Each point is reached from the start by the listed moves, each made once or not at all, plus a little noise. Is the number of moves made odd or even? Then give how often each move was made.

Moves:
(1): [79,-5,-29]
(2): [23,77,50]
Start: [-30,-11,-32]
Points:
[-11,66,17] => odd (0, 1)
[-30,-15,-31] => even (0, 0)

Moves:
(1): [46,28,-1,2,-12,9,-26,-18,-19,25]
(2): [-21,53,-21,-6,9,18,0,6,-2,-12]
(3): [32,33,70,-9,-2,6,9,8,7,-6]
(4): [-12,18,13,52,12,1,-21,0,-22,-8]
(5): [25,-14,-12,12,64,23,-10,-15,24,-30]
(6): [7,-8,7,25,-9,100,3,24,-4,11]
(7): [28,17,-18,45,18,9,70,-31,-20,6]
(8): [25,3,-4,-5,30,-23,5,69,-32,18]
(9): [-6,-2,-10,17,-1,-7,3,10,46,18]
Start: [30,19,49,2,-3,10,5,60,-30,-1]
Points:
[97,48,121,12,16,91,19,161,-61,19] => odd (0, 0, 1, 0, 0, 1, 0, 1, 0)
[85,104,10,72,98,32,-43,110,-35,10] => even (1, 1, 0, 1, 1, 0, 0, 1, 1)
[39,107,100,-14,4,32,14,73,-25,-20] => even (0, 1, 1, 0, 0, 0, 0, 0, 0)

Moves:
(1): [25,7,-2,-1,-22,16,20,-4,-7,-22,-12,22,-7,3,0,8,4,5,24,3,7,22,19]
(2): [-5,25,18,3,-7,-2,4,-5,-2,-8,-2,7,25,-9,-7,-16,-43,-17,-29,-25,-36,22,-4]
(3): [4,-34,50,-32,3,12,7,13,-3,-4,-12,-9,21,-39,-18,6,-13,14,28,-30,-2,1,-17]
(4): [-3,-10,20,48,-11,-3,4,-14,7,-6,-7,11,-12,-27,7,-12,3,6,13,-11,1,25,4]
(5): [20,-19,-17,6,41,-19,8,9,-15,-4,-13,-22,17,24,1,7,5,15,-5,18,-14,1,-2]
(6): [32,-18,-4,17,24,53,-23,20,-26,-4,12,-32,-10,-9,-6,-23,2,-7,13,27,20,-3,-23]
(7): [-15,-5,-24,10,12,15,30,4,0,16,5,12,-1,-10,16,17,12,-18,2,4,-13,9,2]
(8): [-11,0,-7,16,-13,-21,3,60,0,-10,8,-15,12,2,-6,-5,-8,-12,19,8,29,-7,-2]
(9): [-11,-6,-4,-5,23,1,-11,-1,41,-28,-11,-2,1,4,6,30,1,3,-6,21,-27,8,-6]
(10): [19,5,-2,3,-3,2,-6,7,15,30,8,6,-8,-1,14,14,-2,15,-18,25,9,17,-9]
(11): [10,17,-20,10,-25,-10,7,10,12,-8,48,0,13,39,7,2,11,2,32,-41,-30,-7,-36]
(12): [-30,-33,2,21,-12,29,-22,-15,-10,7,-13,52,27,43,12,22,5,9,-11,7,13,9,5]
(13): [28,-26,-27,-6,-27,-6,-14,-17,11,-10,-10,-45,51,-14,0,19,19,7,5,4,-9,1,1]
(14): [-23,16,44,25,-37,-3,37,13,5,13,-27,-37,-15,62,20,3,15,-30,-17,-29,-13,-32,-1]
(15): [3,-9,21,-18,32,17,-31,9,-8,-20,-19,23,8,19,70,12,19,-13,-22,-20,-3,1,11]
(16): [-12,29,-16,12,-5,-15,-6,4,-29,-9,3,6,-26,-11,-31,40,24,7,-2,-18,-1,49,1]
(17): [9,18,8,2,12,4,-13,8,18,3,-15,16,30,1,-11,-7,25,0,4,5,1,5,-8]
(18): [-23,-8,-24,-1,-2,31,21,26,13,-12,15,-17,5,7,0,-7,21,57,14,-5,34,25,-1]
(19): [-9,18,-5,2,-4,-13,-3,0,3,1,-10,-24,4,2,4,4,-29,-3,48,-18,11,0,0]
(20): [-9,49,46,1,-13,-2,9,-1,-48,-15,33,-21,9,-41,10,-10,5,24,11,54,11,-24,-32]
Start: [-16,-12,16,36,39,-35,21,-47,-16,2,20,3,56,-13,19,0,-17,-34,-29,46,44,15,-6]
Points:
[-43,-76,1,57,1,-7,72,36,-61,-36,75,-55,212,9,40,45,30,61,63,67,68,24,-93] => odd (0, 0, 1, 0, 1, 0, 1, 1, 0, 0, 1, 1, 1, 0, 0, 0, 0, 1, 0, 1)
[24,-5,-39,164,-19,23,6,11,14,-47,34,37,148,-4,24,94,33,-27,15,60,10,170,-56] => odd (1, 1, 0, 1, 0, 1, 1, 1, 1, 1, 1, 1, 1, 0, 0, 1, 1, 0, 0, 0)
[0,-21,103,143,38,66,-5,-8,-62,-24,-9,-54,185,44,128,2,59,29,-70,94,55,62,-76] => even (0, 1, 0, 1, 1, 1, 0, 0, 0, 1, 0, 1, 1, 1, 1, 0, 1, 1, 0, 1)
[10,44,32,94,29,22,62,6,-55,-87,-8,-121,132,-2,-1,50,63,23,-20,102,17,94,-60] => odd (1, 1, 0, 0, 1, 1, 0, 0, 1, 0, 0, 0, 1, 1, 0, 1, 1, 1, 0, 1)
[-6,-36,6,108,73,-13,-61,47,-11,-31,-55,-69,151,112,89,116,53,-36,-15,72,60,58,-51] => even (0, 0, 0, 0, 1, 1, 0, 1, 1, 1, 0, 1, 1, 1, 1, 1, 1, 0, 1, 0)
[-27,58,43,79,-35,-43,80,-40,12,-2,62,-81,123,22,90,54,-6,-53,-47,66,-62,10,-85] => even (0, 1, 0, 0, 0, 0, 1, 0, 1, 1, 1, 0, 1, 1, 0, 0, 0, 0, 0, 1)
[11,-59,68,96,6,23,-53,19,-8,-55,-1,-9,226,-6,71,11,-28,-45,74,-51,36,66,-68] => odd (0, 1, 1, 1, 0, 1, 0, 1, 0, 0, 1, 1, 1, 0, 1, 0, 1, 0, 1, 0)
[-12,45,87,41,-47,16,61,-19,-43,-49,10,-61,125,12,124,21,17,13,-68,56,51,39,-26] => even (1, 1, 0, 0, 0, 0, 0, 0, 0, 1, 0, 0, 1, 1, 1, 0, 0, 1, 0, 1)
[3,2,-7,69,-62,24,35,-41,-29,-29,95,-2,143,24,60,45,49,90,24,93,82,54,-57] => odd (1, 0, 0, 0, 0, 0, 0, 0, 0, 1, 1, 1, 1, 0, 0, 0, 0, 1, 0, 1)
[-27,6,95,73,23,42,-1,30,-98,-69,11,-100,221,58,69,46,43,31,41,-30,20,53,-117] => even (0, 1, 1, 0, 1, 1, 0, 0, 0, 0, 1, 1, 1, 1, 1, 1, 1, 1, 1, 1)

Moves:
(1): [26,59,-38,10,9,-48,11,-18,-11,31,5,32,-12,8,-47,8,-7,10,-42,-43,-20,-52,-14,3,20,5,35]
(2): [-8,19,-20,-16,14,12,-35,-5,14,27,-88,-9,11,-1,-10,26,37,-57,-4,-10,6,28,-24,24,-22,-3,50]
(3): [17,-65,24,11,-43,23,-3,11,32,33,-49,15,4,-11,-31,-5,2,-20,-12,23,-8,9,-18,65,15,30,25]
(4): [10,-40,-49,29,-18,-19,1,12,1,-12,23,-45,-9,34,-16,-8,19,-44,-13,-27,2,-43,-5,92,-14,34,31]
(5): [-1,31,-11,31,53,1,12,5,38,12,20,16,-3,-51,-16,-5,-37,-11,-40,8,15,-19,19,-4,-1,-41,-8]
(6): [15,48,-67,21,7,56,-28,-27,4,-58,29,17,-17,-38,-22,57,-29,13,-27,-20,61,48,-8,18,23,-35,7]
(7): [42,38,-2,-24,-12,-49,43,23,13,-23,-22,-52,5,9,-4,11,-20,-44,-20,23,56,63,31,25,-17,-35,-27]
(8): [25,6,22,69,-17,-63,9,22,-11,-24,-36,-27,-5,12,-7,-8,26,-19,-43,-42,24,2,11,-12,12,-25,2]
(9): [-1,-20,-10,-31,-6,-50,-48,8,36,23,-11,17,-24,38,-4,-36,-24,-7,-3,-20,15,-38,54,56,-36,37,-7]
(10): [-14,0,-35,-30,-25,-65,-17,21,6,-2,4,9,1,-34,20,8,-13,-17,-76,-15,17,25,-53,-10,-15,6,14]
(11): [-32,-13,28,0,-10,-14,-6,33,4,-17,23,-15,-17,-8,45,-29,-9,7,52,-4,-41,25,12,-59,17,66,-2]
(12): [3,-12,-24,18,-26,-1,16,29,48,25,42,60,-8,-37,-11,-41,36,-15,-28,-26,-36,-3,9,-23,-10,-5,-32]
(13): [20,-38,9,-10,-7,6,-31,-1,13,-6,50,-18,-7,11,-6,-8,-16,-39,-7,0,-12,30,14,8,-6,-6,40]
(14): [-8,-6,-21,14,19,12,-13,11,-21,-19,67,-15,0,41,-26,-18,17,6,16,-2,8,7,-30,25,37,40,-22]
(15): [99,7,11,30,-7,-32,2,14,56,-30,25,17,20,53,40,-25,-9,-26,-5,37,-12,-22,-14,14,-2,18,37]
(16): [-17,-4,-29,4,3,-7,-28,48,-36,18,8,-25,26,25,-14,8,-26,20,15,24,-30,41,46,-21,-18,-15,10]
(17): [54,-9,20,9,-17,11,-16,-9,32,-24,-3,-29,14,-31,-12,22,21,14,29,-5,-9,31,-7,8,19,-6,-14]
(18): [-45,-11,-71,18,21,48,-17,-18,40,8,9,-8,-54,26,22,3,-54,-2,-46,-65,2,-16,-47,-37,7,-31,47]
(19): [17,-4,5,12,-40,-18,-34,19,38,28,6,-17,1,23,-10,-32,-12,-5,48,5,12,-30,41,62,21,-23,32]
(20): [-18,28,12,-7,-9,-47,19,26,92,-61,-17,-17,-28,-65,-81,-32,-13,-5,-3,32,60,-86,-1,-23,-20,8,2]
(21): [1,-12,52,-7,32,4,65,-16,59,18,20,46,36,37,61,18,-48,3,19,18,-3,10,-29,-31,-59,4,57]
(22): [2,32,-20,-16,-18,54,-20,12,-5,19,-3,-12,20,-2,9,-26,-39,32,13,-51,12,0,33,-18,-47,33,-18]
(23): [-25,-12,5,11,-29,11,6,0,37,29,5,-20,16,28,8,-10,40,-21,-47,32,5,-9,63,4,-8,5,-24]
(24): [-30,20,-28,-5,21,10,-10,-27,-20,15,19,22,-3,-18,-27,-28,1,41,0,17,-24,2,-2,16,-8,-4,8]
Start: [16,15,-3,59,12,6,-47,-27,27,10,-1,-10,38,-17,7,23,22,26,29,12,60,19,-33,-25,-13,60,-47]
Points:
[124,1,-136,119,-52,-31,-23,-29,243,46,120,40,39,38,-124,-8,29,-40,-102,-15,107,42,12,232,-51,132,-7] => even (1, 0, 1, 1, 0, 1, 1, 0, 1, 0, 0, 1, 0, 1, 0, 0, 1, 0, 0, 0, 1, 0, 1, 1)
[-37,106,-82,112,-42,-199,-24,22,278,-9,84,113,-26,-95,-60,-69,-20,21,-169,-59,114,-56,8,-90,-96,123,13] => odd (1, 0, 0, 0, 0, 1, 0, 1, 1, 1, 1, 1, 0, 0, 0, 0, 0, 0, 0, 1, 1, 0, 1, 1)
[16,-24,-80,81,4,-64,-131,41,148,45,188,-47,25,82,42,1,-127,23,38,-76,-14,88,-97,-71,10,95,152] => even (1, 0, 0, 0, 0, 0, 0, 0, 0, 1, 1, 0, 1, 1, 0, 1, 1, 1, 1, 0, 1, 0, 0, 0)
